Each row is a point. Each copy is the shape, with its points in the same order, stretched, turned, moved and blurred by noise. Say if it was mirrored as well.

Shape, 7 rows:
[[ 24  -9  15]
 [  0 -40 -10]
 [-14  73   4]
 [-30 -61  19]
 [-31 -40  10]
 [-32  32 -14]
 [ -3 -14  -4]]
Copy 1:
[[ -2 -11  24]
 [ 36   7  24]
 [-29   7 -51]
 [ 66 -15   0]
 [ 51  -6  -7]
 [ 14  21 -46]
 [ 21   7   7]]
Copy 1 is: only turned
Copy 2, 7 rows:
[[-12 -25  16]
 [-45 -23 -35]
 [ 31  67  53]
 [-95  -6 -27]
 [-69  16 -23]
 [  1  64   3]
 [-25  -6 -13]]
Copy 2 is: only turned
Copy 3 (7 x 3):
[[ -3  41  13]
 [ 26  18  10]
 [-62 -45  -7]
 [ 44  19 -27]
 [ 30  -9 -21]
 [-25 -51  -9]
 [  3   0   4]]
Copy 3 is: mirrored

Shape, 9 rows:
[[ 45 -33   5  46]
 [ 16 -10   3  -1]
 [-29  -1 -39 -57]
 [-26 -41 -50 -59]
 [ 13  -3  13  24]
 [  7  19  49  33]
 [ 33  35  60 -14]
 [ 71 -41 -38  39]
 [ 60 -61  30 -37]]
Copy 1 (9 x 4):
[[ 42   4  17 -40]
 [  6  -7   1   3]
 [-30 -44 -11  58]
 [-40 -72   9  32]
 [ 20   4  -9  -5]
 [ 38  36 -31  -9]
 [  2  74 -21   8]
 [ 27   1  70 -34]
 [-48   9  16 -46]]
Copy 1 is: mirrored
Copy 2:
[[-48   1 -21  17]
 [  1 -18  -9   9]
 [ 62 -43 -30 -70]
 [ 33 -51 -40 -94]
 [-11  -7  -9  35]
 [-24 -12   3  85]
 [ 11  10  52  73]
 [-16  28 -36 -32]
 [-33  14  62 -26]]
Copy 2 is: mirrored
